Every row gives one point. Two turns around zero, p and q, are shown by what they do to some points. Where does a point land after both, in the order given? Backwards means that the second turn is done in reverse. Each puzzle has new turns, and all numbers are rounded.
(in the rows, 128 means zero)

Turn p:
[134  96 117] => [127 161 120]
[147 105 138] => [116 144 103]
[ 97 125 139] => [108 127 154]
[134 186 118] => [162  80 135]
Turn q:
[121 110 131] => [127 146 135]
[157 158 120] => [145  91 117]
[120 133 144] => [120 135 113]
[ 82 127  86] => [ 82 121 170]
[159 113 158] => [164 146 106]
Where do these land?
p, then q: [105 157 135] => [137 164 121]
q, then p: [126 158 114] => [114 157 135]
q, then p: [155 124 145] => [152 130 106]
q, then p: [100 131 137] => [129 122 157]
p, then q: [149  60 102] => [105  57 113]
q, then p: [133 137 135] => [136 137 128]

Turn p:
[143 115 134 110 137 117] => [131 102 126 143 130 133]
[138 129 124 116 104 143] => [140 118 133 112 108 117]
[114 154 116 129 105 115] => [139 151 101 119 115 119]
[ 69  31 136 157 129 129] => [ 89 104 139  93 223  91]
[159 168 116 131 133 109] => [138 140 109 140  95 164]
[130 148 158 122 143 126] => [114 135 132 161 113 124]
[122 140 109 116 143 141] => [154 141 140 135 131 133]
[148 138 131 142 132 144] => [119 133 145 124 111 144]
Turn q:
[107 143 149 110 104 149] => [108  96 153 111 132 138]
[133 138 138  79 152 147] => [104 123 131 136 106 177]
[133 115 132 153 148 149] => [114 150 115 132 157 128]
[162  94  89 148 122 120] => [127 166 115 152 113  84]
[121 137 107 134 136 116] => [151 137 137 139 129 128]
[112  90 139 133 124 139] => [108 149 130  96 134 119]
[129 180 143 139 111  75] => [184  75 114 130 125 123]
Where do these land?
q, then p backwards: [163 141 171  96 125 139] => [170 115 152 139 115  88]
p, then q backwards: [145 147 134 106 113 162] => [121 127 101 103 104 104]
q, then p: [121 109 113 162 110 106] => [132 116  94 152 116 152]
p, then q: [150 130 116 144 173 135] => [ 94 123 125 130 167 142]
p, then q: [105 151 113 127 124  84] => [149 141 145 176 129 121]
q, then p backwards: [108 124 132 166 131 124] => [ 96 111 105 126 129 131]
q, then p: [103  93 117  95 119 147] => [127 140 121 147 106  78]

Turn p:
[156 122 121 107 137 164  91 112] => [134 126 134 118 122 162 150  78]
[128  71 117 125 173 130 123 171] => [156 137  70 135 119  89 138  92]
[139 166 122 148 122 114 135 123] => [120 140 152 133 104 138 121 156]
[136 140  94 102 112 168 117 116] => [103 113 141 131 121 159 112  85]
[138 139 155 139 103 107 171 111] => [123 122 151 160 149 128 135 175]
[140 152 111  84 111 136  85 142] => [109 133 106 105 119 186 115 108]
[122 143 119 125 112  94 131  96] => [113 157 153 126 149 136 112 147]
[ 98 110 159 182 116 113 151 135] => [123 112 134 122 136  70 147 172]
[ 95 110 154 140 166 125 148 145] => [170 113 112 123 134  85 121 140]
Turn q:
[113 156 163 156 111 149 110 156] => [118  88  88 151 110 144 114 142]
[125  67  93 132 129 113 151 109] => [166 175 149 116 114 110 163 121]
[132 133 126  99 127 155 153 100] => [109 165 141 136 149 141 122 149]
[158 148 126 128 122 152 109 139] => [ 93 103 138 145 129 129 137 133]
[ 78 117 105 136 142  98  79 140] => [175 102  97 124 153 123 149  83]
[139 127 156 132 152 133 127 141] => [133 112 140 145 121 118 100 134]
[156 158 153 134 118 133 144  93] => [100 130 150 117 117 168 106 147]
[157 137 149  88  97 126 149 108] => [ 79 166 139 120 119 139 104 121]
[ 94 110  80 148 153  95 131 164] => [178 112 109  98 141  82 158 124]
Where do these land?
q, then p: [125 103  89 115 155 115 102  91] => [179 124 161 159 135 143 143 137]
p, then q: [ 86 139 105 133 138 120 107 118] => [111 127 124 130 152 137 110  85]
p, then q: [113 121 122 116 125 162 149 152] => [155 140 139 134 115 131 159 106]
q, then p: [154 172 161  72 102 165 145 149] => [124 125 120  51 115  88  86 131]
p, then q: [108 147 121 158 121 155 135  77] => [140 138 121 149 104 143  73 104]
q, then p: [151 146 137 170 165 105 107 149] => [125 135  96 134 170 119 175 112]
q, then p: [121 119 162 136 118 138 115 132] => [ 99 127 142 118 116 119 145 119]
p, then q: [165  79 111 128 103  77 125 153] => [143 106 103  74 163 128 149 173]
p, then q backwards: [129 114 143  94  95 144 113 139] => [110 170 117 126 112 130  99 123]
q, then p: [134 136 115 172 147 107 170 138] => [120 128  71 148 141 158 136 134]
q, then p: [122 131 142 115 139 119 139 112] => [138 129 130 110 118 148 133 121]

Turn p:
[112 112  80 117  88 152 120 148 122] => [123 161 162 118 154 149 120 141  85]
[142 118 149 104 143 120 178 142 111] => [135 119 122 108  89 150 156 158 148]
[154  97 132 129 116 130 103 101 131] => [114 151 130 146 113 127 141  88 120]
[121 152 109 160 114 152 121 113  93] => [ 91 135 115 108 136 117  86 130 109]
[112 132  97  94 128 154 100 142 131] => [119 133 155 113 178 144 140 124 119]
[ 86 137 151 165 154  91 142 102 140] => [172  91 108 126 109 107  86 110 144]
[ 98 170 144  82 135 142 163 127 161] => [142  67 158 101 139 109 157 154 129]
[136 120 112 123 122  91 102 113 106] => [120 155 149 137 122 135 105 106 156]
[171 133 160 162 168 109 118 127 161] => [131 106  80 184 118 116 141 116 156]
[ 91  99  90 100 133 137 176 116 131] => [151 104 162  95 113 178 125 130  98]
[152 117 167 142 131 126 100 146 115] => [127 161  92 138 128 109 147 122 148]
[160 150 145 157 105 133 114 158 134] => [112 150 104 160 137  95 132 158 125]
Turn q:
[118 111 143 139 157 148 111 166 182] => [129 118 170 150 176  97 154 136 143]
[139 122  90 137 135 123 146 152 125] => [137 107 121  92 130 118 139 117 149]
[119 154 101 118  82 138  99  96 104] => [127 131  64 130 123 135 111 148  92]
[101 124 115 128 190 100 119 138 105] => [158 102 136 148 128 118 111  68 143]
[ 71 125 132 151 110 112 135 130 152] => [115  79 135 156 142 147 111 153 139]
[158 125 131  85 113 129 135 118 156] => [ 96 157 136 111 116  94 118 144 122]
[148 165 157 136  98 120 101 153  80] => [109 137 102 133 116 164 173 102  83]
[141 110 118 152 115 117 130  99 143] => [141 125 123 132 101 123 131 163 146]
[119 125 119 107 134 144 118 162  99] => [136 119 129 107 152 126 129  98  97]
[162 146 147 140 158 126 145 116 125] => [130 166 135 132 113 138 143 109 159]
[162 141 130  80 105 171 172 114 121] => [101 187 126  72 134 135 104 140 119]
[ 98  89 154 162 140 107 123  92 144] => [156 109 161 175 105 139 112 156 143]
Where do these land?
q, then p: [125  99 106 103  94 136 121 150  96] => [112 164 146  94 119 155 144 123 153]
p, then q backwards: [134 117 141 121 158 139 118 101 109] => [138 157 113 128 135 109 146 147 109]
q, then p: [102 108 122 144 138 114 119  96 136] => [129 158 110 166 132 122 129 124 118]
p, then q backwards: [ 99 130 158 111 128 174 175 151 155] => [143  89  98 153  83 142 100 161 115]
p, then q backwards: [106 141 120 133 123 119 152  83  89] => [125 109 111  91 120  99 171 122 114]
q, then p: [149 112 141 130 109 104 132 111 165] => [165 145 135 132 129 103 125 160 122]
p, then q: [167 142  60  86  98  89 112 151 134] => [116 139 166 183 181 177 165 128 138]
p, then q: [131 135 155 145 135 180 101 157 133] => [143 108 112 104 125 120 104  83 164]
p, then q backwards: [138 125 161 150 122 129 145 164  81] => [168 142 101 131  99 143 136  86 135]
q, then p: [125 153 166 136 167 120 108 149 156] => [148  87  93 133 102 109  99 119 122]
p, then q backwards: [131 109 104 152 133 125 161 123 141] => [105 119 141 134 108 114 119 107  99]
p, then q: [131 165 101 126 130 107  91 100 141] => [149 120 150 189 122 124 126 136 137]
